Rows are points. Two turns around zero, p and q, are shown by what they do to some points. Where does a point land after both, in the order given? Backwards means that the second turn is done in reverse. Each puzzle has new turns, and all numbers are rounded.
In the rows, 128 means zero.

Turn p:
[ 79 135] -> [128 177]
[176 147] -> [154  83]
[120 134] -> [133 137]
[177 130] -> [137  80]
[88 94] -> [ 89 163]
Turn q:
[ 71 140] -> [155  76]
[137 191] -> [74 95]
[138 110] -> [135 147]
[136 105] -> [141 149]
[159  94] -> [134 174]
Where do these land?
q, then p: [111 120] -> [122 110]
q, then p: [148 161] -> [117 165]
q, then p backwards: [132 171] -> [147  89]
p, then q: [122  60] -> [174  78]

Turn p:
[165 136 168] -> [164 137 169]
[117 120 100] -> [117 116 101]
[163 125 123] -> [162 116 127]
[135  87 131] -> [125  88 140]
[ 77 213 118] -> [ 99 218  96]
[111  87 128] -> [102  93 135]
Turn q:
[ 96 128 138] -> [126 122 161]
[145 137 147] -> [118 108 113]
[198 118  97] -> [132 154  55]
[ 72 113  91] -> [153 166 179]
[ 83 156 132] -> [151 107 171]
[174 117 164] -> [ 88 110  89]
Where do these land?
q, then p: [ 67 147 119] -> [153 130 188]
p, then q: [157 141  72] -> [157 169  88]
q, then p: [160  93  78] -> [150 174  81]
p, then q: [119 112 175] -> [ 94  97 149]
q, then p backwards: [128 154 167] -> [128  82 122]
q, then p: [136 121 157] -> [ 99 119 126]

Turn p:
[169 142 143 106] -> [158 120  96 103]
[177 161  98 157] -> [128 158  64 144]
[ 93 139 189 152] -> [131 170 177  90]
[102 118 104  95] -> [104  87 139 133]
[128 154  96 151] -> [ 97 147 102 143]
[ 99  54 137 106] -> [151  85 190 155]
Turn q:
[ 83 137 128 159] -> [139 162 166 147]
[176 159  63 102] -> [105  99  64 180]
[178 172 139 100] -> [ 66 104  98 123]
[120 122 137 129] -> [133 129 138 121]
[156  95 165 161] -> [137 158 112  73]
[ 98  72 104 138] -> [196 131 134 131]
[ 86 138 162 106] -> [119 111 183 119]
Where do these land?
p, then q: [154 113  96 110] -> [163 146 102 133]
q, then p: [146 106 161 197] -> [ 96 109  79  74]
q, then p: [ 81 176 149  60] -> [163 145 218 129]
p, then q: [115  92 157  75] -> [147 103 115  65]
q, then p: [121 129  93 160] -> [117 163  97 133]
q, then p: [120 134 141 157] -> [116 137 120  99]
p, then q: [159 146  99 138] -> [140 141 112 169]

Turn p:
[152 122 191 136 144 124] -> [136 129  82 140  88 160]
[198 175 162 150 173 124] -> [121  66  89 143 121 199]
[117 118 123  76  96 149] -> [ 85 175 138 126 135 114]
[134 105 110 175 131 154] -> [158 117 142  78 123 136]
[ 85 120 113  82 139 147] -> [106 160 177 149 117 112]
[133 112 116  98  95 137] -> [105 165 127 116 149 120]
[108 128 103  83 150  70] -> [140 144 148 196 164 115]
[ 99 144 106 224  95 118] -> [173  69 119  75 129  68]
Turn q:
[173 177  87 121 135 118] -> [ 63  99 144 155 112 135]
[147  93 163 109 110 127] -> [141 166 104 139 129  94]
[149 122 186 156 103 100] -> [149 192 143 157 107 130]
[ 84 130 183  68  84 111] -> [178 144 169 122 136  48]
[ 93 106 123 126 178 132] -> [138 121 120  97 180 148]
[109 118  43 163 155 142] -> [122  58  96 121 139 189]
[140 151 111 153 132 166] -> [104 116 121 104  95 153]
Where do these land?
q, then p: [122 127 220 113 141 146] -> [ 74  91 103 193 139 129]
p, then q: [150 124 155 107 106 117] -> [121  87 137 120 123 146]
p, then q backwards: [135  97  96 124 218  57] -> [ 79 103 123 172 107  29]
p, then q: [154 121 140 131 153 149] -> [127 123 109 101 104 112]
p, then q: [119 142  94 184  95 141] -> [123 137 113 156 182  87]
q, then p backwards: [ 97 114 107 102  85 146] -> [102 142 135 183 123 107]
p, then q backwards: [119 171  85 135  99 139] -> [116 153 109  73 154 133]

Turn p:
[122  74 122 113 123 100 195  98] -> [126 134  83 112  88 180 180 133]
[115 142  98 149 113 120 178  83] -> [108 142 132  77  82 124 162 129]
[121 109 132  61  77 184 120 132] -> [120  97  44 126 141  99 102  96]
[ 92 149  99 195 149 141 127 143] -> [134 177 177 139 113  81 152 125]
[ 73 171 128 176 186 163 135 142] -> [ 95 167 178 154 149  67 173 138]
[139 128  83  86  96  86  85 182] -> [158 133 102 153 100 128  44 165]
[191 155 186 158 160 133 119 160] -> [168  91 182 128 196 135 137 148]
[137 110 169  69  94 107  93 110] -> [110 108  86 122 157 176  76 111]
[149 142 174 154 124 133 124 151] -> [156 128 148 115 179 129 131 131]
[128  82  99 144 121 115 106  70] -> [120 132 137 130  76 164 125  72]
[140 145 119 103 165 125 127 138] -> [113 101 138 152 127 124 126 160]
Turn q:
[115 119 153  85 119 105 104 168] -> [101 138 155 101 150  82 136 151]
[143 117 184 139 174 158  85 134] -> [ 82 149 171 175 145 146 163 121]
[ 91 130 141 144 128 148  98 125] -> [143 105 166 152 145 128 138 130]
[ 94 112  99  75  86  88 182 119] -> [153 105  82  49 155 110 109 151]
[175 132 179 138 102 146  83 138] -> [119 168 162 149  96 120 187 143]
[140 106 151  94 104 140 149 176] -> [131 186 130 101 156 107 132 150]
[125 173  89 144 161 114 137 100] -> [119  90 119 135  92 155  84 112]
[148 110 153 152 120 140  93 184] -> [124 173 153 168 130  85 147 130]
[136 190 106 165 147 179 163  92] -> [160 125 133 153  88 207  88 121]
[129 142  94 194 158  97 169  60] -> [135  69  57 168  97 175 106 115]
[112  80  62  76 108  94 145 112] -> [141 101  82  55 153  95 120  87]
Where do these land?
p, then q: [134 149 105 141 116 146  53 123] -> [101  84 145 146 111 115 187 135]
p, then q: [152 134 101 127 105  91 175 178] -> [128 195 131 106  99  86 111 124]
p, then q: [150 136  99 117 114 116 176 141] -> [141 168 116  95 127  92 119 127]
q, then p: [136 122 109 144  91 119  99  76] -> [155 110  91  95  98 153 152 116]
q, then p: [106 149 128 171 181 176 126 134] -> [137 134 179 133 164 113 144  69]
q, then p: [132 145 125  94 137 102 139  78] -> [119 125  68 149 114 114 129 110]
q, then p: [137 146 191 186 117 100 159 172] -> [189 180 165 134 133  85 115 169]
q, then p: [ 45 134 155 115  93 139 135 173] -> [160 106 154 183 179 165 122 173]
q, then p: [151 115 168  93 171 218 139 138] -> [ 66 103 157 117 189  71 164 128]
p, then q: [137  41 123 130 173 101 104 121] -> [194 149 121 182 111 176 152 117]
p, then q: [128 137 104  92 112 101 101  76] -> [165 100 173 110 150 111 159 117]

Turn p:
[145 125 144 125 168 156  92 124 165] -> [106 140 169 145 103  99 113  91 127]
[142 158 167 109  81  95  99 190 144] -> [124 111 180  99  96 137 154 191  89]
[ 74 134 180 133 162 161 134 110 148] -> [118 137 109  97 120  64 138  80 103]
[122 120 156 128 147 193 155 114 151] -> [126 117 116 152 140  76 115  86  93]
[162 159 191 104  80  84  94 146 142] -> [133  76 194  95  95 135 169 164 113]
[ 91  90  68 128 127 134 123 114 106] -> [108 155  68 145 125 167 117 117 144]
[136 100  94 128 138 116 149 150  70] -> [106 129  98 131 168 153  98 163 156]
[138 111  61 108 149  91 170 114 138] -> [146 158 126 133 178 194 107 105 139]
[ 99 158 149 161 203 175 129  97 141] -> [141 163 119 118 122  47 102  72 144]
[158 205 161  99  64 123  88 157 132] -> [169  80 176 108  61 130 131 185  98]
[135  87  61 177 101  96 158 129 110] -> [137 160  91 172 173 176 155 160 162]
[132  89 104 136 117 111 145  90  89] -> [122 109  89 141 157 159 139 120 169]
Turn q:
[179 164 131 104 133 101  95 126 164] -> [ 83 126 130 152 156 113  69 105 121]
[125 118 116 122  92 122 178 122 127] -> [136 100 171 105 118 155 136 133 133]
[167 136 215 146 105 119 136 152 143] -> [139 173 180 137  98  99  77 132  87]
[130  91 130 159 133  97 119 149 118] -> [140 154 135 145 133 143 158 103  96]
[151 159  94 110 152 117 177 130 139] -> [135  73 143 164 137 147 105 128 153]
[ 56  97 101 124 109  98 135 141 106] -> [160 135 123  86 130 163 178  87 152]
[168 170 175 130 106 116 139 128  95] -> [150 150 152 125 138 137  64 159 105]
[105 123  52 131 117 168  64 137 119] -> [ 82 115  41 104 121 157 160 122 126]
[161 157  90 169 141 117  68  62 171] -> [ 30 156 111 169 171 137 129 150 148]
[ 59 124 132 115 180 168 136 177 141] -> [174 118  81 138  74  92 154 101 170]
[107  70 172  99 139 185 161  84  86] -> [177 109 141  83 131  67 176 188 119]
Where do these land?
q, then p backwards: [ 71 141 139 128 102 104  93  75 134] -> [101 116 124 158 185  68 125 132 112]
q, then p: [182  53 142 131 126 105 147 172 144] -> [122  65  88 108 163 102 151 141 185]
q, then p backwards: [147  87 144 127 117 128 137  81 143] -> [145 118 177 142 133 109 131 163 147]
q, then p: [170 149 161 138 133 149 149 180 159] -> [119 106 118 140  89 128 180 171 161]
p, then q: [152 161 181 114 198 169  86  92 113] -> [ 85 182 173  88 184  98 135  82 131]
p, then q backwards: [159 112 108  59  95 122 108 160 123] -> [183 151  89 149  81 133 160 139 122]
q, then p: [ 96 138  93 153 124 153 116 148  58] -> [147 131 119 186 134 148  65 147 105]
q, then p: [166 141  97 116 120 111  80 115 136] -> [108 164  88 108 108 121 106 105 148]
q, then p: [ 79 123 130 180 116 175 193 112 132] -> [146 106 148 156 152 120 157 168  45]
p, then q backwards: [ 85 115 104 155 161 102 148 193 144] -> [129 127 165 167 105 114  66  86 103]
p, then q: [105 145 147 110 157  82 104 117  74] -> [104  89 127  91 125  85 118  80 148]
q, then p backwards: [122 171  91 127  87 136 175  91 176] -> [178 107 134 101 140  88  67 129  85]

Turn p:
[119 136 162 128 141 147 156 120 145 160 169] -> [128 126 113 152 175 158 141  92 129 112 131]
[157 168 107  36  59  68  72 174 128 148  84] -> [ 75 111 164 143  38  93  65 141 142  57  66]
[144 140 135 145 143  99 105 110 107 124 146] -> [139 148 158 131 134 114 143 134  91 116 129]
[137 139  84 156 129 109 150 118 138 171 180] -> [112 135 168 112 199 138 141 142 146 110 112]
[121  72 110 172 162 165  74 148 174 163 104] -> [151 148 101  34 116 155 154  97 139 152  89]
[131 102 152 172 120 155 123 135 142 134  74] -> [184 121 116  97  96 160 123 116 144 147 135]
[125 135 155 133 107 157 158 147 119  87 178] -> [103 104 131 146 151 132 115  97 117 144 191]
[126 182 114 121 158 128 145 140  98  77 114] -> [106 101 129 159 118 130 125 178  81 161 138]
[125  99 156 125 154 113 197 135 116 100 138] -> [123 135  94 153 140 146 154 154 136 117 195]
[ 80 131 137 129 118 118 136 106 121 116 142] -> [132 111 131 157 136 100 161 117 141 140 136]
[140 103 124 125 121 161 104  87 175 105  91] -> [174 122  80  94 124  94  96 119 130 143 113]
[130 130 102  93 124 117 115 116  72 151 115] -> [109 173 150 161 107 114 118 148 141 138  99]
Turn q:
[106 153 181 129 120 150 150 155 124 118 147] -> [143  93  87 112  96 112 162 129 110 131 127]
[152 163 120 169 134 110 120  83 113 165 130] -> [106 167 133 111 147 180 131 139  86 138 115]
[112 145  87 148 140  96 137  98 133 120 172] -> [ 95 155 149 108 117 147 126 148 129 167 169]
[123 115 128 101 104 120  67 130 115 143 166] -> [157 120 189 141 115 110 118 123  89 139 132]
[117 146 104  99 138 163 170 103 163  76  82] -> [123 118  76 142 101 149  81 155 194 116 130]
[153 163 179 113 132  84 114 179 141  88 121] -> [164 161 104 153  79 118 176  84 127 103 143]
[125  89 106 130 155 126  85 113 108 102 123] -> [121 142 168 167 147 110 124 165 136 110 140]
[105 109 121 133  86 112 115 120 147 165  70] -> [143 122 144 149 157 149 121 105 155 163  68]
[162 147 162 174 143 130 131 132 154 147 164] -> [125 139  89 122 150 140 149 108  73 137 161]
[156  74 158  89 173 116 167  91  88 135 125] -> [ 49 139 124 137 123  76 106 124 113  82  98]
[103 163 116 115 110 181  89 178 180 166 122] -> [193  54 134 134 137 177 122  99 129 134 147]
[ 89  96  88 151  98 123 170 144  79 165  91] -> [110 112 157  74 169 120 147 138 179 144  71]
[161 103 113 112 132 152 149 138 118  73 150] -> [136 142 111 114 124  78  99 148 145  97 163]
Where do these land?
p, then q: [136  31 117 155 130 101 144 104 139 144  99] -> [148 145 100 108  81 152  84  70 142 119 182]
p, then q backwards: [182  73 153 180 128 112 113  77 118 125  78] -> [177 170 103 134  63 135  95 157 111  70 147]
q, then p: [106 139 166  74 125 110 134 112 118 139 130] -> [163 121 152 138  96 105 119 119 173 136 136]
p, then q: [167  52 134 180  97 149 141  96 137 142 122] -> [136 145 119 141  91 156  73  90  81 100 180]
p, then q backwards: [112 186 136 133 146 136 169 153 118 119 139] -> [ 91 132 136 144 168 150  98 105 151 159 128]
q, then p: [147 169 121  99 135 145 138 176 162 123 109] -> [136 134 110 101 166  82  81 123 125 139 141]
q, then p backwards: [127 140 139 108 107 113 131  83 154 125 164] -> [144 134 131 113 129 167 104 142  94  96 107]
p, then q backwards: [118 179  98 102 133  86 148 121 112 125 145] -> [102  84 140 132 166 141 101  99  97 128 116]
p, then q: [140 134 120 111 140 142 101 195 103  99 169] -> [120  79 162 116  90 119 145 167 114 161  98]
q, then p backwards: [138  55 116 174 149 134  95  77 157 117 105] -> [138 160  97  94 136 145 187  74  89 130 172]
q, then p backwards: [ 91 158 137 135  90  99 116 145 136 125 123] -> [ 89 120 136 163 135 143 111 127 108 140  93]
q, then p: [115 159 133 133 160 139 114 161 125 167 151] -> [121 159 103 151 147 124 123 114 145 150 173]
q, then p backwards: [121 134  95 100  99 137 106 100 103 158 128] -> [163 165 103 152 106 133 107 139 119 147 110]
p, then q: [ 93 182 127 108 152 188 143 192 109  84 130] -> [112  60 178 102 186 115 136 159 119 164  93]

Turn p:
[144 177 148  88 172 127  87 162 101 132 173 172] -> [140 118  86  92 133 106 137 168 171 139 171 198]
[117 116 142 100 131 139 158 153 136 159 114  76] -> [120 146 133 110  89  99 102  84  98 123 139 123]
[158 152  85 172  71 183 143  74 153 132 101 102] -> [ 96 151 174 175 104 166  98 128 156 170  63  93]
[147 122 157 161  64 146 110 112 110 158 147 182] -> [ 81 158 109 149 137 114 147 187 171 105 109  96]
[168 112 166 106 128  93 189 133 113 109 188 116] -> [169 180 165 111 150  89 138 109 149  70 138 153]
[129 168 106 153 158  99 152 111 158 170 137  81] -> [167 125 152 139 100 135 101  87 162 157 168  93]
[115  74  97 171  65 154  78 166 105 118 142 141] -> [ 63  73 148 109 150 103 143 175 122 112  80  91]
[161 158 172 164  86 126 104 114 101 142 133 113] -> [116 141 141 146  74 133 147 169 172  97 123 117]
[133 129 144 101 173 130 112  67 152 123 123 133] -> [183 163 102 122 125 159 135 141 111 162 128 131]
[166  85 103 119 151  84 186 183 177 101 120  98] -> [167 110 162 135 151  74 152  32 110 123 109 138]
[ 72 133 108 101 130  94  85 157 184 107  95 160] -> [126  75 105 168 153 113 150 138  65 174 164 138]
[ 83  80 114 138 170 181 131 176 100  89  87 159] -> [102  70  71 101 163 145  98 108  80 101  83 150]
[109 166 100  92 150  74  96 114 121 166  92 129] -> [120 118 116 124 111 164 162 113 122 176 203 129]
[ 89 121 151 126 142 162 160  69  81  86 141 130] -> [144 164 128 112 151 190  81 156 104  83 115 141]
Turn q:
[178 104 215  66 143  83  88  95 108 206  93 157] -> [ 28 197 178 171  85 121 110 115 130  51 146 144]
[ 94  83 110 155 144 112 130  82 134 118 129 163] -> [114  94 139 126 127  96 146 156  60 131 126 128]
[129 103 175  36 150 105  64  70 186 155  97 115] -> [ 42 164 169 110 109 129  56 174 121  92 200 128]
[145  82 120 126 124 137 138 102 109  88 119 170] -> [112 139 103 138 126 136 168 130  65 140 146 134]
[128 135  98 141 145 169 150 108 100 115  93 128] -> [131 152  92 116 113 114 139 142 113 173  95 133]
[151 184 155 131  83 117  97 165 197 177 105  89] -> [134 125 192 145 101 161  75 109 211 144 145  94]
[127 106 130 124 157 177 121 127 164 120 164 147] -> [152 112 126  87 100 142 120 130 100 123 154 170]
[131 134 109 179 116 145 114 113 104  93 152 124] -> [152  95 100 144 130 161 145 151 111 140  95 130]
[ 92 102 124 163 176 148 138 109 111 115 143 116] -> [150 118 127 101 139 108 141 168  95 126  92 163]
[174 131 160  94 158  76  88 162 176 144  95  99] -> [138 189 183 144 126 141  71 129 145  88 167  94]
[112 212 107 149 104 121 162 165  93  92 163 132] -> [179  90  66 168 163 115 133  99 179 146 108 131]
[158 164  97 125  70 109 185 161 107 145 173  70] -> [156 113  98 119 144 138 183 107 221 113 121  77]
[102 107  90 140 167 142 142 110 143 130 122 176] -> [138 111 121 105 105  81 125 124  69 144 126 135]
[108 145  91 132  85 134 119 192  85 132 142 111] -> [138 107 104 113 174 154 129  73 157 135  84 104]
[ 92 129 139 158  98 146 184 160 103  91 129 123] -> [154 115 122 132 179 123 179 112 144 174 114 156]
Where do these land?
q, then p: [163 184 183 142 151 177  98 158  86 180 173 104] -> [109 127  99 219 148 138 147 157 108 179  59 150]
p, then q: [140  70 114 106 144 118 129 181  97  78  92 131] -> [ 88 165  91 131 148  80 166 138  74 142 140 145]
q, then p backwards: [188 126 143 177 101 138 124 113 131 168 151 150] -> [161 149 149 162 113 105 109 120 117 115  71  82]
p, then q: [180 179 182 161 112 197  94 103 138 171 118 133] -> [141  89 167 131 122 151  97  81 162 201 133  59]
p, then q: [103 134  85 163 117 129 112 127 195 111 132 106] -> [116 152 193 127 118 153 145 142 125  96  82 125]
p, then q: [ 78  80 111 153 102 130  96  69 170 172 134 103] -> [128 164 144  92 160 161 125 148 202 102  68 115]
p, then q backwards: [131 161 110 188 152 153 134  92 104 150 145 127] -> [145 177 120 123 100 136  90 143 146 138 137  72]
p, then q: [128 102  92  50 162 103 116 109 141 106  91 133] -> [ 94 149  80 119  82  80 161 107 139 103  97 157]
p, then q: [ 87 109  84 113 106 149 142  91 177 134 186 116] -> [124 164 157 138 129 137  74 135 163  65  85 146]
p, then q backwards: [126 120 147  99 140 116 162 132 122  84 149 136] -> [117 109 159 124 172 121 131 159 117 109 145 134]
q, then p: [121 191 156 176  89 195  99 122  87 158 158 166] -> [ 71 136  84 172 165 148 143 134 103 155  68  59]
p, then q: [112 110 167 121 172  64 148 173 119  81  97 162] -> [160 131  65 140 120 113 192 149  59 116 137 126]
q, then p: [113 124  91  89 123  63 139 163 129 122 120 144] -> [196 120 166  94 115 161 131 127 126 128 151 120]
q, then p: [131 117 128 105 104  71 137 120 107  80 107  94] -> [172  84 133 108 114 126  76  95 146 124 144 135]
p, then q backwards: [119 114 129  76 145 117 190 168 119 124  67 114] -> [132  99 139  92 134 146 119 170 102 138 133 214]
